Each point is reached from the start by the listed moves, each made 0, 1 or 2 times, or once backwards (-1), plus a little noise. Is the number of moves made odd or even? Then give how often each move was made.
(in the rows, 128 means zero)

Moves:
(1): [144 153]
(2): [ 86 134]
Start: [115 124]
Points:
[ 61 185] => even (2, 2)
[142  91] => even (-1, -1)
[191 165] => odd (2, -1)

Moves:
(1): [155 125 124 130 131 129 144 127 135]
(2): [121 149 147 140 141 130 155 135 127]
(3): [143 130 158 110 133 117 113 134 143]
(4): [125 103 130 151 113 135 130 128 153]
(5): [114 130 114 128 159 133 115 123 131]
(6): [116 108 154 123 134 165 139 156 132]
(7): [115 115 117 110 132 105 153 121 126]
(8): [124 125 106 130 125 101 121 181 121]
Start: [100 125 143 123 121 128 131 126 146]
Points:
[144 154 175  63 130  19 167 249 136] => odd (1, 1, 2, -1, -1, 0, 1, 2)
[ 56 141 158 140 181 207 149 239 110] => even (0, 1, -1, -1, 1, 2, -1, 1)
[113 117 174 148 138 152  80 130 193] => even (0, 0, 1, 1, 1, 0, -1, 0)
[149 150  68 167  91  47 193 208 120] => even (2, 1, -1, 0, -1, -1, 0, 2)
[125  97 186  80 158 111 234 153 175] => odd (2, 1, 1, 0, 0, 1, 2, 0)
[183 174 211 180 135 142 174  69 203] => odd (2, 2, 1, 1, 0, -1, -1, -1)

Moves:
(1): [144 127 123 129 130 131 130 122 133 126 128 136 125 133 136]
(2): [134 140 112 134 134 121 142 105 122 140 130 134 113 122 121]
(3): [131 134 141 130 139 126 128 119 136 129 128 121 120 135 123]
(4): [125 120 137 165 135 131 134 122 139 141 143 115 139 107 126]
(5): [132 128 117 121 152 131 118 141 133 132 124 124 143 144 121]
(6): [131 119 125 121 120 147 118 127 121 131 135 124 135 126 127]
(7): [121 131 126 113 135 128 152 131 121 123 115 114 115 123 135]
(8): [146 159 142 123 132 122 146 148 107 128 131 131 118 128 137]
(9): [132 138 132 124 124 133 128 144 155 128 132 131 120 124 124]
(10): [128 123 133 131 130 122 126 139 131 136 139 119 122 138 131]
(11): [130 122 126 116 130 126 126 124 119 119 148 123 135 120 128]
(12): [120 126 139 123 132 136 132 133 136 141 131 146 131 126 134]
(13): [130 129 130 122 119 131 143 125 135 138 139 119 148 137 133]
(14): [120 140 128 133 125 137 151 130 123 111 146 126 111 150 132]
Start: [129 147 139 135 146 110 128 122 107 131 130 138 120 140 134]
Points:
[214 249 155 198 228 111 186 148 159 142 199 152 110 144 127] => odd (2, 1, 1, 2, 2, -1, -1, 2, 2, -1, 1, 0, 0, 1)
[168 205 183 135 137 107 185  94 146 221 148 139  94 130 135] => even (0, 2, 2, 0, -1, 1, 0, 1, 1, 1, -1, 1, 2, -1)
[173 146 109  48 175 169 162 176  73 108 130 110 178 159 170] => even (2, -1, -1, 0, 2, 2, 2, 1, 0, -1, 1, 0, 1, 0)

Moves:
(1): [143 125 135 141 123 130 128 127 127 134 136 112 119 125 122 138 137 137
 127 125 127 135 133 131 129 126]
(2): [128 137 132 139 132 126 123 139 136 133 137 129 130 113 127 125 121 114
 117 130 130 121 130 128 123 127]
(3): [131 124 139 126 122 124 135 136 129 129 130 132 128 127 130 125 117 128
 128 131 123 130 135 114 126 129]
(4): [124 106 117 153 134 139 129 127 132 133 122 147 130 119 127 134 132 135
 136 134 125 132 135 131 129 119]
(5): [131 129 129 131 138 121 130 124 133 124 119 133 115 121 136 132 126 132
 118 129 123 125 123 131 131 122]
(6): [125 122 130 109 137 143 115 120 133 124 112 137 131 132 126 135 127 120
 121 121 110 125 122 115 120 125]
(7): [129 138 128 128 127 145 146 122 128 122 116 127 130 136 137 123 117 118
 121 120 123 131 128 134 134 133]
(8): [132 122 119 132 143 131 123 144 128 127 135 131 124 130 119 131 127 122
 130 131 131 137 132 131 132 125]
(9): [127 124 130 135 132 129 123 115 152 136 129 120 128 134 133 122 115 128
 134 129 128 119 127 114 131 139]
(10): [133 129 121 131 130 133 131 118 132 146 130 124 126 129 130 116 118 135
 114 136 128 130 130 126 123 122]
(11): [126 124 129 133 133 128 132 111 131 123 154 138 130 122 124 138 128 128
 133 112 121 125 119 138 116 134]
(12): [143 133 126 127 121 128 129 134 135 126 135 150 130 137 136 125 126 132
 136 127 124 126 118 136 132 121]
(13): [135 134 125 139 129 124 132 133 120 115 119 125 131 134 118 118 123 129
 125 121 124 124 128 128 118 134]
(14): [119 132 133 132 130 129 121 124 124 115 135 129 124 138 135 131 140 134
 125 133 123 131 140 123 125 132]
(15): [125 118 122 129 131 128 123 132 118 115 132 115 135 128 141 143 119 121
 117 137 132 118 123 123 134 137]
(16): [125 130 114 127 133 124 131 129 130 131 125 126 133 135 125 148 121 120
 125 124 132 129 130 126 127 124]
(17): [128 124 129 126 131 123 134 133 133 139 130 125 135 132 125 124 142 130
 121 119 127 126 123 130 123 136]
(18): [127 125 131 124 124 140 132 131 131 113 138 124 121 130 138 131 129 145
 135 119 141 112 125 122 112 129]
(19): [128 132 124 132 135 134 126 134 136 137 129 121 132 116 137 127 132 129
 149 136 115 124 134 134 106 132]
(20): [126 131 122 127 119 138 133 126 135 121 127 126 125 127 117 130 131 122
 127 144 127 133 118 132 123 131]
(21): [128 135 136 130 134 127 127 130 122 132 122 128 126 128 131 132 128 120
 129 134 144 127 126 129 120 136]
(22): [130 136 130 121 125 131 120 126 126 129 130 132 130 121 133 130 123 140
 124 130 132 136 123 128 131 133]
(23): [136 117 126 113 124 119 129 117 130 118 132 128 129 124 123 133 137 138
 127 135 141 118 158 136 125 133]
(24): [121 124 132 124 124 126 124 132 134 125 125 139 127 142 128 138 115 130
 124 120 130 121 128 149 128 121]
Start: [137 128 128 103 120 115 122 134 130 104 101 136 137 125 120 114 134 126
 124 123 120 119 122 139 124 123]
Points:
[144  95  67 125 151 132 143 124 145 132 102 235 148 112 146 159  74 169
 108  91 131 103 106 182  99  59] => even (-1, 0, 0, 2, 1, 0, 0, 0, -1, 2, 1, 1, 0, -1, 0, 2, 0, 1, 0, -1, 0, 1, 0, 1)
[153 129 109 218 145 168 122 111 148 157 122  85 120  19 191 133  98 191
 105 155 130 100 161 165  81 115] => even (2, 2, -1, 2, 1, -1, 1, -1, 0, 2, 0, -1, 0, 0, 1, 0, -1, 1, 2, -1, 0, 2, 0, 0)
[180 115 104 107 127 154 115  65 166  22 155 247  80 145 103 127 152 249
 104 119 109 118  98 156  51 106] => even (0, -1, 0, 1, 2, 1, -1, 1, 0, 2, 2, 2, 2, 2, -1, 0, 0, 2, -1, 2, 0, 2, 1, 0)
[124  70  93 138  93 141 132 114 185  39  82 198 167 200 141 172  69 111
 127 155 184  32 106 159 106 150] => odd (-1, 0, 0, 2, -1, 0, 0, -1, 2, 0, 0, 2, 1, 0, 2, 1, 0, 1, -1, 2, 2, -1, 1, 2)
[154 156 150 110 155  63 115 211 114  66 119 183 142 111 163 131 114  68
 122 109 113  50  21 195  77 136] => odd (-1, 1, 0, -1, 2, 0, -1, 0, -1, -1, 1, 2, 1, -1, 2, -1, 1, 0, 1, 0, 2, -1, -1, 1)
[123  74 129 212 180 115 110 159  67  62 141 136 142  76 100 166 217 141
 129 149  58 161  98 133  68 185] => odd (1, -1, 1, 2, 1, 0, -1, 1, -1, -1, 2, -1, 2, 2, 2, -1, 2, -1, 1, 1, 1, 1, -1, -1)
[144 191 155  68 145 156 135 166 165 125  93 155 111  71 174  82 143  94
 123 179  89 104  43 126  30 133] => even (-1, 1, 1, -1, 2, 1, 0, 0, -1, 1, 0, 1, -1, 0, 0, -1, 1, 1, 2, 2, 2, 0, -1, -1)
[187 104 137 123 177  76  53 171 166  93  96  70 131  44 115 148 149 164
  96 137 102  73 205 125  75 158] => odd (2, 2, 0, 0, 2, 1, -1, 1, 1, -1, -1, -1, 2, 0, 1, 0, 1, 0, 2, -1, -1, 2, 2, 0)

Moves:
(1): [130 133 123 129 127 122 127 132 125 127 126 124 123 127 124 128 135 136
 128 139 115 119 125 133 136]
(2): [125 124 136 127 133 128 121 136 127 122 120 134 117 133 121 139 124 130
 128 125 127 125 110 139 137]
(3): [126 128 134 127 119 128 136 128 127 121 128 127 139 131 133 124 121 124
 131 120 131 122 113 127 122]
(4): [122 133 124 114 139 125 118 137 140 132 139 130 134 115 128 121 133 130
 129 130 119 135 121 131 132]
(5): [122 123 121 120 127 130 122 129 120 137 125 124 125 138 126 127 128 131
 128 139 129 116 125 133 134]
(6): [142 140 131 100 121 126 126 120 127 122 135 131 133 115 134 121 122 125
 123 117 125 131 136 137 130]
(7): [128 131 127 116 132 140 129 130 131 134 138 116 131 123 133 138 117 110
 128 134 123 137 123 130 131]
(8): [120 122 113 119 116 134 127 130 121 128 123 125 131 108 128 134 116 127
 132 121 128 145 131 117 122]
(9): [133 127 124 124 130 128 131 131 131 132 132 129 131 128 132 132 128 121
 127 123 122 135 119 127 113]
(10): [128 136 128 129 123 125 123 124 130 127 123 123 130 130 129 125 133 124
 124 124 120 122 123 135 127]
(11): [131 131 129 120 124 125 129 120 136 133 130 126 119 127 142 144 130 123
 126 130 135 127 123 126 119]
(12): [125 120 136 133 133 136 129 133 129 128 132 123 122 133 130 131 129 134
 137 127 131 137 126 130 124]
(13): [133 123 133 121 119 120 118 124 127 127 133 122 129 140 123 128 120 115
 126 127 133 131 122 140 125]
(14): [127 125 124 130 121 130 135 123 119 132 130 126 128 129 126 132 129 138
 119 129 127 129 135 125 130]
(15): [135 129 133 137 133 137 130 121 140 133 125 132 127 129 124 125 135 136
 128 145 136 128 126 129 121]
(16): [123 139 123 126 132 124 130 121 129 127 132 130 131 124 132 121 123 127
 122 129 128 134 127 129 123]
(17): [123 132 126 119 119 127 126 130 119 133 124 136 124 122 129 132 137 125
 126 132 125 130 135 133 132]
(18): [122 134 123 127 126 136 125 129 125 120 133 129 147 129 123 127 132 136
 129 126 131 121 132 118 127]
(19): [122 127 140 135 119 126 132 128 133 114 124 133 127 132 119 138 110 128
 136 111 124 115 136 123 125]
(20): [128 120 141 122 136 119 115 120 118 138 126 127 122 111 121 139 121 133
 125 124 128 124 137 134 133]
(21): [123 114 122 120 119 130 125 118 123 134 134 131 126 128 128 132 134 125
 129 141 127 136 119 132 131]
(22): [131 125 131 124 132 124 129 120 131 127 124 125 129 126 126 133 128 129
 123 130 130 130 129 131 127]
(23): [127 132 130 121 129 131 116 138 122 129 126 130 130 139 124 127 129 129
 126 127 115 128 123 121 127]
(24): [131 130 120 130 120 126 144 128 130 124 130 132 117 127 125 124 141 131
 122 124 121 121 125 116 124]
Start: [129 126 133 125 119 128 120 129 128 133 132 141 123 121 134 143 138 128
 121 126 124 127 129 118 128]
Points:
[ 78 132 156   7  79 158  51 195  95 103 160  99 169 138 108 176  73 100
 139  74  92 111  70 151 167] => odd (0, 2, 2, 2, 2, 1, 2, 1, -1, 1, 0, 2, 2, 1, -1, -1, 1, 2, 1, 0, -1, 0, 1, 0)
[100 127 127  82 107 162  57 132  86 161 159 158 169 197  94  96 174 158
  86 199 132 109  85 149 157] => even (-1, 1, 1, 1, 2, 0, 0, -1, -1, 0, -1, 0, 2, 2, 2, 1, 1, 2, -1, 0, 1, -1, 2, 0)
[146 123 175  87  45  93 130  49 127 121 121 160 107  99 149 197  86 116
  94  57  93 122  83 103  37] => even (0, 0, 2, -1, -1, 1, -1, 1, 2, 2, 2, 0, 0, 1, 1, 2, -1, -1, 2, 2, 2, 0, 2, 1)

Moves:
(1): [120 126 134 137 140 136 120 127 130 126 123 129 120 130 118 133 133 125
 133 121 135 115 124 117 128 124]
(2): [135 125 121 127 130 130 126 121 125 133 123 129 120 134 126 126 127 132
 123 141 126 138 122 129 126 139]
(3): [122 131 130 124 113 131 125 136 125 125 129 130 129 111 139 133 129 134
 121 137 127 130 121 132 135 125]
(4): [120 127 132 132 127 128 130 123 130 121 132 122 116 121 133 125 119 142
 130 140 131 124 121 132 133 116]
(5): [123 135 127 132 124 126 130 127 130 125 142 140 132 132 129 125 137 126
 130 118 123 135 132 131 135 142]
(6): [122 134 115 132 130 129 119 132 125 119 139 120 136 130 127 126 127 139
 127 132 126 123 124 127 122 129]
(7): [127 132 117 130 135 128 133 123 134 129 126 121 127 118 127 121 124 125
 131 134 125 133 133 135 128 129]
(8): [135 135 129 131 129 125 125 125 132 128 121 132 131 128 120 121 128 129
 119 122 137 136 137 129 142 133]
(9): [126 122 124 125 126 119 128 127 118 119 130 120 123 120 122 129 132 136
 127 125 123 125 130 130 128 135]
(10): [126 120 120 126 127 131 125 127 127 138 128 132 132 131 127 135 126 123
 132 122 129 126 123 116 128 125]
(11): [129 123 130 129 128 126 122 131 126 140 134 125 134 135 129 125 125 116
 126 121 133 145 137 129 137 139]
(12): [138 125 138 116 118 124 135 142 119 134 117 134 134 127 135 122 126 120
 132 139 124 126 117 119 130 139]
(13): [134 130 136 130 123 121 130 130 126 120 127 131 122 126 126 139 125 125
 129 132 127 121 135 125 128 116]
(14): [138 141 128 120 135 131 130 120 126 140 120 121 129 104 130 117 136 144
 131 121 109 131 127 123 133 127]
(15): [118 140 127 126 129 131 126 130 126 129 137 126 130 132 132 128 130 126
 119 123 128 131 134 136 127 129]
(16): [124 122 130 123 132 124 122 128 127 127 125 126 134 122 121 129 132 132
 124 138 127 119 126 118 120 132]
(17): [124 123 132 123 133 121 132 135 127 121 141 127 128 137 130 134 123 119
 129 132 128 127 124 145 133 125]
(18): [135 124 141 137 121 126 125 121 137 124 116 129 117 136 132 127 136 117
 126 120 113 124 128 137 136 118]
(19): [135 124 130 134 131 121 145 130 116 128 130 119 121 128 129 131 134 122
 115 143 139 126 121 124 128 119]
(20): [125 147 130 141 125 150 125 115 126 121 114 124 132 124 114 135 128 130
 132 129 130 138 123 114 139 112]
(21): [119 120 123 126 131 131 120 138 130 134 124 138 124 140 114 120 137 129
 134 123 129 122 128 126 128 137]
(22): [132 124 134 133 124 131 129 126 121 124 123 137 129 129 130 123 129 128
 119 130 126 138 133 126 131 123]
(23): [135 133 135 116 145 128 127 117 119 111 138 117 143 135 117 133 138 117
 127 143 151 131 135 128 138 131]
(24): [126 127 130 126 133 119 126 122 123 141 125 129 125 135 127 124 127 127
 140 131 127 121 123 132 117 126]
Start: [129 131 141 137 136 126 133 134 123 128 130 130 132 125 126 120 135 136
 124 136 135 137 120 130 137 133]
Points:
[ 93 139 174 139 139 130  99 126 166 169 106 155 132 108 122 125 130  83
 167 102 132 111 128 114 173 126] => even (2, -1, 1, 1, 1, -1, 2, 1, -1, 2, 1, 1, 1, 0, 1, 1, 0, 1, -1, 0, 0, -1, 0, 1)
[148  78 175 164 155  71 138  73  98 123 124  84  89 177  96 124 100 117
 103 174 179 173 112 178 175 105] => odd (-1, 1, -1, 2, -1, -1, -1, 2, 2, 0, 2, -1, -1, -1, -1, 1, 2, 1, 1, 1, -1, 0, 0, 2)
[100 182 155 159  83 170  99 147 105 155  67 179 135 119 100  93 124 184
 136 108 127 164 136 112 142  92] => even (-1, -1, 1, 0, -1, 0, -1, 1, 0, -1, 0, 0, 1, 0, 1, -1, -1, -1, -1, 2, 2, 2, -1, 2)
[130 169 173 118 177  87 108 110  75  62 171 120 146 129  96  67 249 171
  60 128 117 118 139 179 192 173] => even (1, 0, 1, 0, 2, 2, -1, 2, 2, -1, -1, 0, -1, 2, 2, 1, 1, 2, 1, -1, 1, 2, 2, 1)
[ 96 136 140 135 154 105  80 113 133  91 184 111 183 216  92 139 142  83
 145 137 127 128 128 169 145 147] => even (-1, 0, -1, 0, 1, 2, 0, 0, 0, 1, 1, 0, 0, -1, 1, 2, 2, 2, -1, 1, 0, -1, 1, 1)
